Each point is reached from the start by the listed moves, each made 0, 1 or 2 times, or once backwards (-1), plus a little noise. Say if it took an odd or an even number of moves. Then give how often each move was made.
(in the rows, 128 means zero)

Moves:
(1): [137 106 110 180]
(2): [141 161 118 114]
(3): [ 91 141  96 126]
Start: [119 124 128 128]
Points:
[112 126  51 216] -> even (2, 1, 1)
[106  89 140 142] -> odd (0, -1, 0)
[124  47 101 249] -> odd (2, -1, 0)

Moves:
(1): [124 116 126 136 131 126 125 130 135]
(2): [109 130 115 149 123 130 113 122 101]
(3): [133 124 128 127 140 139 129 120 129]
(4): [130 137 126 106 135 110 112 142 121]
(5): [158 118 142 142 125 110 129 119 101]
(6): [130 129 138 130 132 113 149 133 129]
(7): [125 134 105 105 130 115 120 109 138]
(8): [123 137 119 137 128 125 125 133 134]
(9): [131 123 105 124 127 128 135 151 141]
Start: [123 139 127 118 136 131 125 129 130]
Points:
[ 70 166  28  85 150 120 109 163 124] -> even (-1, 2, 1, 1, -1, 1, 1, 0, 2)
[205 149  90  53 152  57 118 110 127] -> even (-1, -1, 1, 1, 2, 0, 2, 1, 1)
[ 47 173   7  97 157 119  33 159 129] -> even (1, 2, 1, 2, -1, -1, 1, 2, 1)
[ 86 116  68 180 113 148 103 146 141] -> even (2, 1, -1, -1, 0, -1, 0, 1, 1)
[198 103 192 174 129 141 158 100  62] -> odd (-1, 0, 1, -1, 2, 0, -1, -1, 0)

Moves:
(1): [122 143 127 123 128 134 132 129 125 116 111 155 119 116 130 137 141 149
 129 129 114]
(2): [107 149 138 110 153 112 142 136 126 102  98 159 137 142 123 131 138 139
 141 154 157]
(3): [131 129 133 129 107 142 106 120 137 133 142 131 139 117 130 124 118 129
 124 133 128]
(4): [137 110 119 128 126 122 118 117 121 145 141 111 148 121 131 131 133 114
 132 125 120]
(5): [134 116 127 134 108 117 136 124 110 121 127 129  94 119 117 118 118 122
 136 128 135]
(6): [141 124 116 125 139 118 138 130 138 152 130 132 141 116 124 114 144 135
 123 128 128]
(7): [136 127 115 111 129 150 119 124 127 144 136 127 137 118 132 135 114 137
 140 125 126]
(8): [139 117 154 137 106 146 118 107 123 126 113 126 110 114 129 124 125 132
  98 126 139]
(9): [141 122 148 138 105 161 111 145 123 109 100 156 119 125 127 115 117 100
 117 136 134]
(10): [126 118 118 125 124 124 130 131 132 143 128 137 124 150 111 126 137 128
 139 136 126]
(11): [151 114 135 131 128  98 139 140 121 123 134 113 133 128 130 138 135 122
 117 119 119]
(12): [107 118 115 106 123 128 156 132 129 135 113 139 131 138 126 116 122 162
 165 137 120]
(13): [138 108 118 117 129 117 154 114 138 132 139 111 131 135 127 129 130 113
 118 101 117]
(14): [149 130 153 147 133 102 128 130 127 113 127 137 137 140 117 126 126 119
 142 126 131]
(15): [116 137 128 110 134 124 116 147 132 137 141 132 157 139 119 130 143 138
 168 110 120]
(16): [132 121 118 140 123 115 120 128 124 130 119 140 115 133 118 121 122 126
 115 124 123]
(17): [118 144 143 107 130 149 120 116 147 134 111 143 123 110 117 130 109 127
 120 150 130]
(18): [127 135 129 114 121 143 109 113 102 112 101 141 112 147 124  97 141 127
 133 138 130]
(19): [114 119 128 116 133 109 142 123 113 140 149 156 121 139 123 121 121 127
 133 125 111]
(20): [127 108 125 135 132 122 127 126 124 111 134 123 131 136 117 124 130 134
 119 134 119]
Start: [141 167 114 133 148 133 135 137  94 119 127 136 131 127 143 144 125 122
 116 127 136]
Points:
[ 61 239 153  21 239  31 211 194 125 199 172 207 168 121  94 175 119 175
 230 149 152] -> even (-1, 1, -1, -1, 1, 1, 0, 0, -1, 0, 1, 0, -1, 0, 2, -1, 2, -1, 2, -1)
[188 124 187  58 133  39 234  45 120 192 173 155 177  66 134 123  62 156
 121 138  83] -> odd (0, 0, 2, 1, 0, 1, 0, 1, -1, -1, 2, 2, 1, 2, -1, -1, 2, 0, 2, -1)
[249 159 194  90 127 154 142 131 135 146  84 205 137  69  77 114  84 106
 125 115 143] -> odd (0, 0, 0, -1, 1, 2, 2, 1, 1, 0, 1, 0, 1, 2, 1, 0, 2, 0, 0, 0)

Moves:
(1): [134 133 134 120 129 134 128 139 131 131 121 129 130 128 126 123 140 129
 131 128 133 126 123 115]
(2): [124 129 130 132 125 123 122 125 128 129 130 131 123 123 127 134 131 130
 123 129 124 134 119 124]
(3): [132 125 137 128 128 128 135 131 129 139 131 125 141 126 118 130 124 136
 124 132 124 127 114 140]
(4): [125 127 127 126 127 123 131 127 134 122 135 138 123 120 123 128 132 124
 128 125 137 127 113 130]
(5): [129 131 129 130 117 127 118 125 123 137 133 114 120 124 122 126 123 119
 124 123 126 120 130 129]
(6): [128 128 122 132 119 133 122 125 125 129 127 129 128 131 127 123 134 126
 124 134 121 135 121 130]
(7): [116 119 119 123 124 127 123 128 130 117 129 127 129 121 131 128 126 132
 123 123 132 129 123 127]
(8): [127 127 133 128 131 135 125 130 135 135 126 130 122 125 127 131 129 129
 126 129 122 127 127 135]
(9): [136 124 129 128 138 114 119 128 134 131 133 126 127 133 140 135 123 125
 131 139 122 136 115 128]
(10): [127 127 118 131 128 129 135 131 133 126 127 129 123 130 120 126 124 131
 126 130 126 119 124 134]
(11): [127 133 118 117 123 130 133 129 123 142 135 115 125 120 123 129 119 120
 120 119 134 137 130 127]
(12): [126 122 133 142 140 123 125 131 130 139 126 121 136 125 136 128 126 123
 133 123 122 129 128 129]
(13): [130 125 134 130 137 118 134 123 140 132 130 138 134 128 136 128 134 135
 123 121 119 118 121 126]
(14): [120 126 131 138 115 125 135 129 136 135 123 131 118 133 133 131 127 122
 122 115 122 131 123 132]
(15): [122 133 133 126 130 127 124 120 127 134 125 138 125 128 127 118 121 128
 133 126 138 129 128 123]
(16): [120 128 128 117 132 119 120 125 133 135 129 133 130 127 119 124 137 127
 129 136 123 133 129 126]
(17): [125 121 131 131 133 130 129 121 137 124 130 126 126 126 132 126 125 129
 134 136 134 136 132 125]
(18): [126 130 124 121 125 123 120 127 124 139 129 122 126 126 134 130 137 136
 139 119 136 138 124 129]
(19): [130 117 119 130 125 125 132 122 136 128 132 134 129 126 117 130 122 130
 120 123 133 130 128 127]
(20): [127 130 124 128 130 128 128 124 127 133 121 118 134 131 129 134 130 123
 127 126 122 125 122 135]
(21): [129 128 132 126 139 133 120 122 125 126 135 127 128 139 120 118 125 130
 127 134 129 140 126 134]
(22): [129 135 124 135 124 133 122 131 133 126 129 128 127 130 132 127 123 134
 123 133 133 128 138 134]
(23): [114 124 132 134 123 131 123 135 132 131 133 130 127 137 142 141 126 129
 124 119 128 122 120 122]
(24): [126 125 125 133 129 124 128 129 119 128 122 121 127 129 142 128 129 130
 122 130 136 124 128 127]
Start: [126 120 126 121 125 130 129 128 143 114 123 117 135 131 128 142 128 124
 127 127 125 126 125 136]
Points:
[ 66  94 125 151 110 116 125 100 165 199 123  81 114 108 113 149  85 138
  82  85 140 144 101 198] -> odd (-1, 1, 2, 0, 1, -1, 1, 2, -1, 1, 1, 1, 0, 2, 1, 1, 1, 1, 1, 1, 1, 1, 0, 2)
[150  73 114  91 151  89  89 107 176 143 164  99 174 118 114 141 154 137
 111 163 133 162  23 156] -> even (1, -1, 2, 2, 1, 2, 1, 0, 2, -1, 0, 0, 1, -1, -1, 1, 1, 1, 2, 1, 1, 0, 0, 1)
[108 100  83 123  83 147 176 118 183 102 115 135 116  96  50 140 153  99
 102 146 106 160  89 137] -> even (1, 2, 0, 1, -1, 2, 0, 0, -1, 2, 1, 0, -1, 1, -1, 1, 2, -1, 1, 1, -1, -1, -1, -1)
[ 88 119 168 157 151 164 134 141 166 129 126 135 101 134 148 112 109 122
 158  90 175 166 126 177] -> even (0, -1, 0, 2, -1, -1, 0, 2, -1, 0, 0, 2, -1, 2, 1, -1, 1, 1, -1, -1, 2, 1, 0, 0)
[139 105 161 153 110 143 166 135 164 144  75 142 180 140 148 141 183 155
 107 130 117 113  81 131] -> odd (2, 0, 2, 0, -1, 2, -1, 0, -1, -1, -1, 0, 1, 1, 0, 0, 1, 0, 1, 1, -1, 0, 0, 2)
[ 42 124 130  82  94 110  93 127 149 174 123 128  93 112 151 145 148 130
  86  51 142 166 122  89] -> odd (1, 2, -1, -1, 0, -1, 2, 1, -1, -1, 2, 0, 1, 2, 1, 2, -1, 1, 0, -1, 1, 0, 1, 1)
[116 106 104 123 138  98  72 150 166 249 145  74 136 148 110 167 135 107
  90 121  93 156  25 140] -> even (2, 1, 1, 0, 1, 2, -1, 1, 2, 2, 2, 2, 0, 0, 0, 2, -1, 1, 2, 1, 1, 0, 2, 1)

Moves:
(1): [132 131 121 129 128 124 132 122 120 129 117 133 114 133 133 125 124 119
 134 126 126 132 124 130]
(2): [126 113 110 131 134 132 118 125 136 127 120 122 126 140 139 131 124 136
 115 126 127 124 125 128]
(3): [135 115 133 140 128 125 136 128 124 129 122 129 126 113 127 138 136 131
 128 139 130 128 132 125]
(4): [116 129 131 124 125 132 123 129 124 129 126 121 119 122 132 122 126 141
 127 128 121 122 121 134]
(5): [134 120 131 127 130 124 126 136 132 133 118 122 122 138 119 133 124 125
 130 124 126 124 123 129]
(6): [130 134 131 134 132 133 132 135 128 138 128 128 144 119 124 137 130 129
 122 117 131 127 123 132]
(7): [131 130 127 128 134 124 120 132 124 125 131 133 134 116 132 133 124 122
 135 127 118 124 141 137]
(8): [123 138 120 131 117 124 125 144 136 122 123 128 141 123 134 123 129 137
 132 126 124 134 125 112]
(9): [133 117 131 125 128 130 146 126 127 117 119 123 129 134 128 130 125 122
 136 134 137 132 126 132]
(10): [130 137 129 128 128 114 127 128 120 116 130 134 133 125 130 133 130 127
 120 132 129 133 130 126]
(11): [119 122 135 113 129 130 129 125 129 128 128 138 112 127 132 136 129 125
 130 130 127 134 134 123]
(12): [135 123 147 131 137 114 144 104 136 123 126 117 122 130 131 135 120 123
 133 131 125 136 113 129]
(13): [150 134 129 131 133 136 139 132 128 131 126 124 131 123 132 134 108 124
 131 146 131 135 126 131]
(14): [116 136 134 141 129 131 125 134 124 128 138 127 125 136 131 123 129 119
 126 126 126 113 133 125]
(15): [141 126 127 126 118 132 131 122 113 125 131 126 125 135 130 131 128 120
 138 132 112 132 130 123]
(16): [126 137 124 119 124 118 133 123 113 141 139 122 145  99 128 128 122 117
 116 117 131 120 140 119]
(17): [117 124 124 121 117 124 139 130 136 140 127 137 129 133 130 129 129 149
 117 131 127 115 114 131]
(18): [130 135 132 132 126 121 118 137 111 126 130 141 130 128 136 116 121 120
 131 133 121 132 131 122]
(19): [129 128 131 124 141 127 136 135 129 126 132 136 151  95 126 135 131 106
 125 153 132 121 121 120]
(20): [123 135 127 128 131 133 137 121 130 130 122 129 131 127 112 114 121 134
 100 126 112 128 137 121]
(21): [132 127 144 137 107 130 127 125 128 128 118 117 124 131 131 137 124 112
 127 146 138 141 124 129]
(22): [136 126 125 134 122 122 123 124 124 120 117 128 117 129 122 133 109 130
 138 127 132 136 123 123]
(23): [142 130 132 117 125 134 131 122 138 120 125 130 130 125 126 127 128 120
 121 133 133 120 121 127]
(24): [135 124 130 124 123 127 140 138 138 125 135 129 132 112 131 130 130 112
 117 131 129 124 122 136]
Start: [140 122 133 133 130 110 134 133 140 125 125 124 128 150 127 140 136 132
 120 129 131 125 129 133]
Points:
[134  85  89 157 153 118 116 188 173 116  56 153 180 113 114 160 140 143
 131 155 143  79  97 135] -> odd (1, 1, 1, 0, 1, 1, 2, 1, 1, -1, -1, -1, -1, 0, -1, -1, 1, 0, 2, 0, 0, 1, 1, -1)
[161 137 129  98  71 141 118 172 123 158 105 119 177 113 195 153  59 117
  83 179  58 160 144 103] -> even (-1, 2, -1, 1, 0, 1, 2, 2, 0, -1, 2, 0, 2, -1, 2, 1, 1, 2, 0, 1, 2, -1, 0, 0)
[130 146 160 132  48 130 172 234 141 211 119 135 157  51 152 146 129 162
  78 181 124 102  94 106] -> odd (0, -1, 2, 2, 1, 1, -1, 2, -1, -1, 1, -1, 2, 0, 0, 1, 2, 1, 0, 0, 1, -1, 0, 1)
[115 186 167 156 120  77 136 124 105  86 116 111 249  63 145 145 115  63
  48 167 128 120 107  96] -> even (0, 1, -1, 1, -1, 2, 1, 1, 1, 2, -1, 1, -1, 1, 0, 1, 0, 1, 2, 1, 2, 0, 1, -1)
[131 121  78  56 129 105 211 166 121 183 115 142 199 132  96 135 115 155
  82 128 117 106 137  79] -> odd (0, 0, -1, -1, 2, 0, -1, 1, 2, 0, 1, -1, 1, -1, 1, 2, 2, 0, 1, 1, -1, -1, -1, -1)

Moves:
(1): [134 139 128 131 129 127 130 127 149 128 131 134 132 133 133 138 128 126
 131 122 118 125 114 119 132 142 109]
(2): [122 139 118 126 140 129 132 134 137 120 133 131 130 141 121 126 124 128
 127 128 134 120 130 131 132 122 133]
(3): [118 135 138 122 131 120 125 126 114 122 124 125 133 126 125 130 122 134
 133 132 128 131 127 122 131 126 127]
(4): [137 133 130 139 134 125 124 128 138 125 132 135 127 135 119 121 132 128
 132 126 121 120 134 127 126 127 130]
(5): [123 134 132 127 129 128 132 127 118 130 129 130 129 123 123 132 128 129
 128 124 117 136 132 128 134 134 131]
(6): [130 125 134 122 134 125 127 120 124 125 133 134 123 128 122 130 129 127
 131 119 128 137 123 126 128 130 130]
(7): [140 134 129 126 129 131 134 127 142 118 120 130 136 125 115 137 135 125
 119 123 130 123 138 129 128 135 132]
(8): [121 133 140 127 119 128 129 122 134 134 137 135 124 132 141 139 131 133
 128 122 127 139 131 121 120 130 137]
(9): [114 131 132 128 135 138 133 136 128 130 125 129 121 119 128 136 132 122
 135 130 127 139 132 122 132 129 133]
(10): [134 135 124 129 135 138 123 135 127 133 134 122 131 127 130 138 128 131
 130 126 136 128 128 133 121 126 123]
(11): [123 139 124 133 131 124 122 124 119 124 122 138 133 124 128 113 116 125
 119 135 135 131 133 125 123 127 138]
(12): [133 130 125 134 124 113 136 136 123 125 128 133 127 130 130 130 131 125
 121 121 136 130 127 123 116 137 130]
(13): [121 126 134 132 125 124 118 118 129 123 142 124 130 131 132 126 135 128
 129 128 117 138 115 128 127 137 144]
(14): [121 128 120 124 120 127 116 130 128 125 132 131 128 133 130 122 133 128
 126 129 125 129 129 122 125 132 130]
(15): [127 133 133 122 121 115 127 137 133 116 128 138 139 127 133 137 122 117
 125 126 116 136 131 143 127 118 136]
(16): [121 111 125 130 134 131 131 117 119 134 129 123 126 131 128 117 129 116
 130 137 126 130 138 120 126 118 133]
(17): [126 132 138 132 116 125 137 135 141 134 134 110 127 128 126 130 123 116
 126 120 132 121 122 140 111 126 114]
(18): [137 126 112 128 128 124 124 124 126 124 131 130 124 132 123 128 115 133
 133 125 136 120 130 116 131 118 131]
(19): [137 146 135 115 133 124 133 120 135 125 139 130 118 119 123 136 120 133
 127 139 123 125 126 126 120 133 132]
(20): [134 129 133 130 112 122 122 123 130 127 135 131 133 125 138 126 128 117
 133 131 131 114 127 133 124 135 137]
(21): [132 132 131 129 127 122 124 135 121 135 124 136 136 125 117 137 118 126
 124 126 131 117 126 141 122 121 140]
(22): [133 140 133 123 134 135 137 118 127 140 124 128 135 123 120 131 128 134
 137 141 129 146 130 132 122 133 124]
(23): [129 122 130 128 124 139 131 129 128 133 130 120 130 133 134 123 138 133
 131 127 132 124 122 121 133 123 122]
(24): [133 125 121 123 126 133 134 134 133 129 127 127 137 138 130 119 126 138
 134 129 116 123 129 121 128 131 127]
Start: [128 125 124 129 132 128 125 137 130 121 139 125 128 131 116 128 125 123
 131 131 120 124 127 132 128 135 122]
Points:
[103 143 135 154 130 121  75 120  93 116 115 127 133 112  70  95 100  89
  95 153 155  84 217 119  76  97 166] -> odd (-1, -1, 2, 2, 0, -1, 2, 1, 0, 1, 2, -1, -1, 2, -1, 2, 1, 0, 0, 0, 1, -1, -1, -1)
[107  98  84 114 110 151  66  94 104 110 222  90 140 187 178  60 162 149
 151 176 103  84 138  67 113 146 193] -> even (-1, 1, 1, 0, 0, -1, 0, 1, -1, 2, 0, 0, 2, 2, -1, 2, -1, 0, 1, 2, -1, -1, 1, 2)
[112  96 118 127 149 120  99 152 107  85 140 129 145 154 100 152 151 122
 124 131 122 123 179  89 123  83 201] -> even (-1, 0, 2, 1, -1, -1, 2, 1, 1, 1, -1, 1, 1, 1, 1, 2, -1, 1, 0, -1, 1, -1, 1, 0)
[104 143 220 150 138 109 168  95 140 158 157 132 114 127 122 160 151 100
 212 111  73 209 107  75 122 185  76] -> odd (2, -1, 2, 2, 1, 2, -1, 1, 2, -1, -1, 1, 0, -1, 0, 1, 1, 0, -1, 1, -1, 2, 0, 0)
[101 249 201  98 163  85 132 104 119  94 147 224 160 109  77 183 107 134
 111 144 128 207 127 144  99 158 236] -> odd (0, 2, 1, 0, 0, 2, 1, 2, 1, -1, 2, 1, 1, 0, 1, -1, -1, -1, 1, 0, 2, 2, 1, -1)
[ 38 160 196 138 145 147  80 133  73 160 138 158 159 117 138 135 121 105
 154 155 139 191 135 129 102  78 176] -> odd (0, 0, 2, 1, -1, 1, -1, 2, 2, 1, 2, -1, 0, 1, 1, 1, 0, -1, -1, 0, 2, 1, 2, -1)

Moves:
(1): [130 131 125 120 120 123 130 138 123 132 118 132 130 137 137 127 119 134
 120 130 133 129 126 128 130]
(2): [134 127 118 123 121 129 125 123 126 114 130 120 132 133 140 131 129 143
 144 123 133 129 134 121 129]
(3): [135 131 118 133 126 132 136 136 148 119 133 147 126 135 131 117 130 133
 124 145 137 137 127 135 134]
(4): [122 125 132 132 130 136 127 125 124 128 129 118 119 122 132 123 125 117
 132 131 118 127 126 137 126]
(5): [117 135 120 125 135 132 125 126 140 132 116 130 124 128 130 139 133 126
 136 138 132 139 129 135 124]
(6): [121 124 120 122 123 131 132 126 120 127 129 138 119 129 136 141 138 142
 132 124 128 123 130 123 135]
(7): [135 136 127 134 119 132 127 126 134 129 130 126 119 127 131 132 131 126
 128 130 129 134 132 120 119]
(8): [113 127 143 127 132 129 114 130 132 130 135 131 122 128 129 121 136 129
 121 125 125 135 131 122 130]
(9): [125 125 127 125 120 123 129 130 126 118 124 142 134 127 133 138 127 124
 131 120 126 132 121 127 124]
(10): [129 127 123 132 123 129 117 142 127 132 133 120 144 142 124 123 129 130
 116 133 123 126 130 128 120]
(11): [131 133 119 121 139 120 121 137 124 133 136 122 124 132 130 131 138 129
 128 125 132 114 120 124 132]
(12): [123 123 131 130 132 131 122 131 122 138 113 121 127 124 135 130 132 124
 133 143 135 123 123 123 137]
(13): [119 128 109 132 134 114 142 112 141 120 140 122 129 135 118 131 140 135
 133 127 120 129 136 111 134]
(14): [130 132 130 129 130 134 125 130 130 127 138 113 117 123 132 144 128 135
 124 139 130 146 118 137 124]
(15): [137 142 141 132 122 129 123 144 129 107 123 124 117 129 126 137 133 134
 129 119 133 126 136 137 104]
(16): [124 124 127 128 122 119 123 131 132 132 132 117 120 127 128 127 126 126
 137 126 132 124 128 132 126]
(17): [126 123 135 121 124 139 128 116 123 115 118 129 107 125 130 132 116 130
 130 128 128 117 116 130 120]
(18): [120 132 121 125 128 118 132 129 121 134 128 136 129 126 120 127 138 126
 135 134 131 125 122 123 124]
(19): [120 131 129 118 119 133 127 134 133 130 130 113 127 127 133 136 135 131
 124 124 126 121 122 125 125]
(20): [132 131 135 140 130 143 120 120 145 118 125 137 131 125 129 131 104 124
 131 133 126 129 141 116 144]
(21): [128 124 116 131 138 128 128 122 129 124 143 121 135 119 129 124 131 134
 124 126 129 122 137 115 123]
(22): [130 131 121 135 126 141 120 132 124 132 112 130 123 119 135 125 123 137
 127 121 128 137 126 127 126]
(23): [130 129 141 134 139 127 127 131 130 126 131 136 124 127 132 133 120 131
 136 130 123 128 121 131 121]
(24): [133 135 148 129 123 100 118 117 125 131 134 143 125 118 123 119 137 121
 134 134 120 124 131 134 125]
Start: [134 120 126 130 138 133 130 129 117 112 126 130 134 110 128 123 124 125
 141 128 141 127 108 124 124]
Points:
[106 122  95 106 126 165 123 128 142 118 161  57  94 127 149 176 150 158
  95 154 138  79 115  69 147] -> odd (1, -1, 0, 0, 0, 2, 1, 0, -1, 1, 1, 1, 1, 1, 0, 0, 1, -1, 2, 1, 1, -1, -1, 0)
[130 155  53  91  93 107  82 204 138 134 148  45 122 145 187 249 219 175
 203 146 173 152  57 130  67] -> odd (-1, 2, 0, -1, 2, 1, 2, -1, 2, 2, 2, 1, 0, 2, 0, 2, -1, 0, 2, -1, -1, 0, 1, 0)
[151 157 211 131 144 107  47 184 133  94 203 104 102  79 160 182 142 132
 157 119 104 114  83 181  84] -> odd (-1, 0, 0, 1, 0, 1, -1, 0, 1, 1, 2, -1, -1, 2, 1, 1, -1, -1, 2, 1, 0, 0, 2, 2)
[113 167  71 128 135  60 192 132 138  73 194 150 131 128  61 180 248 162
 137 165 128 166 129 156  72] -> odd (-1, -1, 1, 0, 1, 2, -1, -1, 0, 1, -1, -1, 2, 2, 2, -1, -1, 2, 0, -1, 0, -1, -1, 1)
[150 104  64  67  62  82 173  74  80  50 113 214 150 174 157 168 115 182
 161 114 136 113  97  92 148] -> even (2, 2, 0, -1, 0, 2, 0, -1, 2, 1, 0, -1, 1, 0, -1, -1, 2, 0, -1, 0, -1, -1, -1, 1)
[122 154  90  98 123 121  78  55  85 140  55 175  33  59 179 190 143 166
 203 153 168 128  86  74 151] -> even (1, 1, -1, -1, 2, 2, 2, 0, 0, -1, 2, 1, 0, 1, -1, 0, 2, 1, -1, 1, 0, 2, -1, 2)
[122 135 117 143 142  89  57 139 153 126 121 145  70  93 213  63 171 146
 194 187 167 144 133 122 103] -> odd (2, 2, 2, 2, 2, 0, 2, 2, 0, 0, 1, 2, 0, -1, 0, 2, 0, -1, -1, -1, 2, 1, 1, 2)
[ 99 116 115 117 111 148 103  50  84  53  71 153  72 114 186 162  97 163
 190 115 110 109 122  54 185] -> odd (2, 2, -1, 2, 0, 2, 0, 1, 1, 0, 1, 1, 2, 0, 0, -1, 2, 0, -1, 2, -1, 1, -1, 1)
